Each row is a point. Any point is a mix of the corners, with weights that add up to 1. It lies inside the corners' shape when no weight is negative. Say inside or outside, and name the corners with a negative weight.

Corners:
(1): [19 31]
(2): [-20  43]
(3): [ 39 -62]
Points:
[ 39 -25] => outside (2)
[-6 76] => outside (3)
[-14  60] => outside (3)
[-1 30] => inside
[  0 -21] => outside (1)
[ 36 -55] => inside

Corners:
(1): [ 34 -14  -5 -65]
(2): [ 53  -5 -30 -18]
(3): [-16  -7 115 -13]
(4): [-25  -9  -6 -32]
(5): [-51  84 -20   1]
Points:
[ 23  -4  15 -24] => inside
[ -4  31 -53 -38] => outside (3)
[ 28   6 -14 -21] => inside
[-41  85 -10  20] => outside (1, 4)

Corners:
(1): [ 34   5  73 -64 -28  69 -26 -45]
(2): [-47  16 -48 -42  62  44  -3  12]
(3): [  1 -39  13  29  69  -4 -57 -53]
(4): [-73 -49 -63  21 -15 -35  17  74]
(5): [-79  72  30 -19  -9  93  71 -46]
(6): [-30 -77  14 -81  49  -6  23  71]
(7): [ 54  51 -29 -23   3  29  51 -59]
(8): [ 39  17 -25  35 -41  56  60  31]
(9): [ 15 -16  -3  -6 -31  82  35 -45]
Points:
[-18  26  -6 -17  37  64  28 -34] => outside (1, 4)
[ -2 -70 -10 -30  16   6  -6  39] => outside (5, 7)
[-37  40  -5 -45   0  69  45  -7] => outside (3)
[-37  -1 -15 -12  11  38  46   9] => outside (1)
[-27   8 -19 -19  14  47  20  -3] => inside
[-35  -9  -6 -36  22  29  28  16] => inside
[ 20  25  16 -32   3  62  20 -48] => outside (4)
[-15 -18  -7 -29  28   9  17  28] => outside (9)
[ -3   3  -7 -13  -5  45  14 -36] => outside (6, 8)

Corners:
(1): [ 28 -18 -28   6  26  21 -80  -6 -36 -22  70]
(2): [-85  23 -60 -10  59  -1 -64 -71  17  28  72]
(3): [-32 -43  17 -13  -5  39  -1  -6  37  23  36]
(4): [-42  69 -42 -53  -6   6  52  10 -38 -70 -80]
(5): [-15  11  36  78 -26  45 -21  44   3   3 -28]
(6): [ -28   11  -47   15  -51   -5   28   49 -111    9  -12]
(7): [76 -2  5 57 -5  3 33  8 10 26 11]
(8): [ 44 -74  60  50 -55 -83 -38 -37 -94  36 -31]
(9): [-85  58  42 -26  -5  59  73 -67   1 -15  73]
(10): [ 56 -46 -67  39 -38 -57  60 -61 -13 -73  58]
(11): [-66  -2  31 -41  32 -99   3  13 -72 -60   3]
(12): [ 31   0  20  10 -51 -43 -33 -24  21   1  34]
Points:
[ 12   7 -27  30 -22 -15   0 -13 -51  -6  12] => outside (3, 11)
[-51 -28  75  12  -7 -13 -55 -31 -45  47  56] => outside (4, 7, 10)
[ 19   0   9  16 -21 -26  -6 -12  -2  -1  22] => inside
[  0   6   7  -1 -16 -28  15 -18 -51 -26  20] => outside (2, 3, 5)
[ 12 -18  18  20 -34 -22   5   4 -43 -13  -6] => outside (2)
[ -6   7  11   7 -20 -14  -1 -14 -13  -8  26] => inside
[-96  32 -75 -31  23  33  31  -3 -27 -49  35] => outside (7, 8, 12)
[-18   0  23  12 -14  -5 -14  -4 -39  18  -2] => outside (10)
[ -9 -18  17  38  -4   7  17 -21 -27  10  49] => outside (4, 12)

Corners:
(1): [-21  12  17  35  -6   7 -36  18  38  22  24  -5   7 -10   3  32  -3  15]
(2): [-37  14  13  -4 -16 -36 -23  -5  37   3  21  -4  23   5 -26  -8 -39  -3]
(3): [ -3  10 -14 -18   0   8  21  21 -15 -13   9   0  31   7  -1  15  -9   8]
(4): [ 22   7 -16   9  -9   9   4  19 -10  32   0  27   2  19  -8  -3 -29   5]
(5): [-85   1  30 -12  22  -1  12   7  65  16  29  14  17  16  42  21 -25   2]
(6): [-15 -22  54 -34   4 -28   6  21  16 -92 -42  -1   1  18  21 -42  53 -30]
(7): [-46 -16 -25  -6 -12  16 -50  25 -17  14  13  -5 -45  13  -1  27 -12  13]
(8): [ 13   4 -30   0 -12  18   3  14  10 -26  -4  10 -22 -16 -11   7  -6  -6]
(9): [ 12 -48 -14  -6  71 -32  30  11  19   3 -46   4  18  -6  -6  13 -20   0]
(10): [ 14   3 -22 -22 -11  -8 -26  10  -9 -32  14  13  -4   6  21  27  -2 -37]
(11): [-20 -34 -12 -31  -9 -20 -11  12   7  -1   3   5 -27   2  -3 -18  55   5]
(12): [ -1  13 -19  38 -20 -58  22 -12 -13  21 -19  -3 -28  21  14   4 -35  23]
(13): [ 31  18 -23 -17 -16  -3  16 -32 -12  25  -3 -40 -15  11  -8  27 -28 -14]
(14): [ 20 -99 -10 -13  28  -7  20  26 -20 -14  28  -7 -85 -41  12  28 -20   2]
(15): [-20 -22  38 -24 -23 -25  19 -15 -17   4 -52  22  20 -17 -21  27 -18  15]
(16): [ 10 -22 -30   5 121   1  29 -16  -1  13  15  18  -6  -6  -8  15 -21  -4]
(17): [-12 -37  -3 -21  11   1   7  16  29 -41  15   7 -12  22 -19  29  16 -12]
(18): [-13   1 -17   8  11  -1  25  36   0  -9   2   4  -3  12 -13   0  29 -47]
(19): [ 18   1 -18  10 -18  -1  -6 -64  -2   0  17 -35  44  11 -21 -32 -31 -36]
Points:
[-17 -21   8 -16  11 -15   4  22   3 -12  -6   7 -13   6   7  14   2   1] => outside (8, 19)
[ 11 -17  -7  -2  13  -6  19   5  -8   3  -7   7 -10  -5  11   4  -7  -4] => outside (2, 7, 17)
[ -4  -8  -8  -1   0  -2   5   8  -6  -4   3  -1 -11   3   6   7  -1  -8] => outside (2, 9, 17)
[  2  -7  -9 -13   3  -7   2   2   2 -12   2  -2  -6   7   0  14  -4 -15] => inside
[-10 -15   1  -8   5  -9   2   9   8 -14  -4   4 -11   5   1   5   2 -15] => outside (3)
[ -4 -13  -8  -7   1  -7   0  15  -1  -4  -3   4 -12   0  -6  13   2   2] => outside (5, 19)
[ 11 -10 -13  -6   0 -10   6   3  -6  -6  -6  -4 -10   4 -11   9  -6  -8] => outside (5)
